Every row gives one point. The window is the flat piece filled in between its corners: a triangle in 3 columns, a solid with four corners in 4, and so on. A path goes straight from each point to the next, and from the last back to the first. After which points does the path pass through the window?
In the rows, zero is written as 128.

Window:
[[116 155  35 104]
 [116 153  99 119]
 [146  94 156 116]
 [106 103 126 118]]
Path:
(1): [133 108 144  77]
(2): [110 142 109  70]
(3): [114 122  75 136]
(4): [125  91 139 155]
(5): [111 107 151 104]
(6): [106 161  51  74]
(7): [110 156  39 120]
(8): [119 121  92 156]
(9): [108 115 113  96]
(10): [118 142 113  80]
(11): [123 139 107 137]
(12): [140 108 137 139]
Through the window after points: 2, 8, 10, 12

Window, 6 rows:
[[128 116  58 150 150  87]
 [154  84  54 115  97 143]
 [204 119  90  94 161 126]
 [116 126 186 154 134 162]
 [ 98 129 186  84 124 162]
 [146 182 210 104 106 148]]
Path:
(1): [175 109 188 110 118  95]
(2): [157  93 151 145 115  85]
(3): [103 142 101 139 154 166]
(4): [146 177  71 119 132 159]
(5): [136  97 133 129 124  98]
(6): [171 116 101 105 127 107]
(7): [153 153  63 100 141 156]
(8): [125 177 111  99 137 186]
(9): [154  90 127 104 115 125]
(10): [151 123 138  98 115 118]
(11): [151 177  82  92 140 163]
(12): [132 139 109 134 145 145]
(13): [152  86 124 130 135  82]
(14): [145 107 130 112 137 108]
(15): [123 145  98 113 144 156]
(16): [145 156 132 117 154 153]
Through the window after points: 2, 4, 8, 12, 14

Window, 6 rows:
[[102 128 144 130 203 134]
 [155 159 118 133 114 140]
 [ 98 187  95 117 112 136]
 [100  89 201 102 197 130]
 [120  90 126 140 114 154]
 [ 97 118 132 177  84 112]]
Path:
(1): [104 118 160 144 163 179]
(2): [120 143 141 162 149 164]
(3): [109 135  80 103 133 100]
(4): [111  96 153 118 191 110]
(5): [ 90 126 198 122 161 165]
(6): [ 95 134 145 171 104 130]
(7): [109 105 114 158  92 102]
(8): [112  95 146 140 150  92]
Through the window after points: 4, 6

Window:
[[214 152 118  89 154 108 123 197]
 [112 146  75 124 114 188 112 121]
 [194 101 167 122  58 114 127 144]
 [116 102 107  71  45 152  93  96]
 [ 86 137 115  76  89 117 170 162]
 [120  92 157 198 159 134  81 113]
 [122 156 100 152 129 106 105 137]
 [106 181 165  87 123 148 157 151]]
Path:
(1): [102 128 118 132  83 165  72 157]
(2): [119 137 126 143 100 148  63 164]
(3): [156 128 117 146 152 139 125  92]
(4): [157 116 133 109 115 113 179 110]
(5): [138 132 135 112  60 144  87 180]
(6): [120 135 115 143  89 166  83 173]
(7): [148 134 102 109 141 143 132 110]
(8): [160 146 100 131 149 126 162 103]
(9): [133 151 125 123 120 128 110 170]
(10): [109 128 119  98  71 145 117 160]
(11): [147 113 113  83 107 116 144  70]
(12): [133 115 122 125 115 125 111 107]
Through the window after points: 4, 6, 10, 12
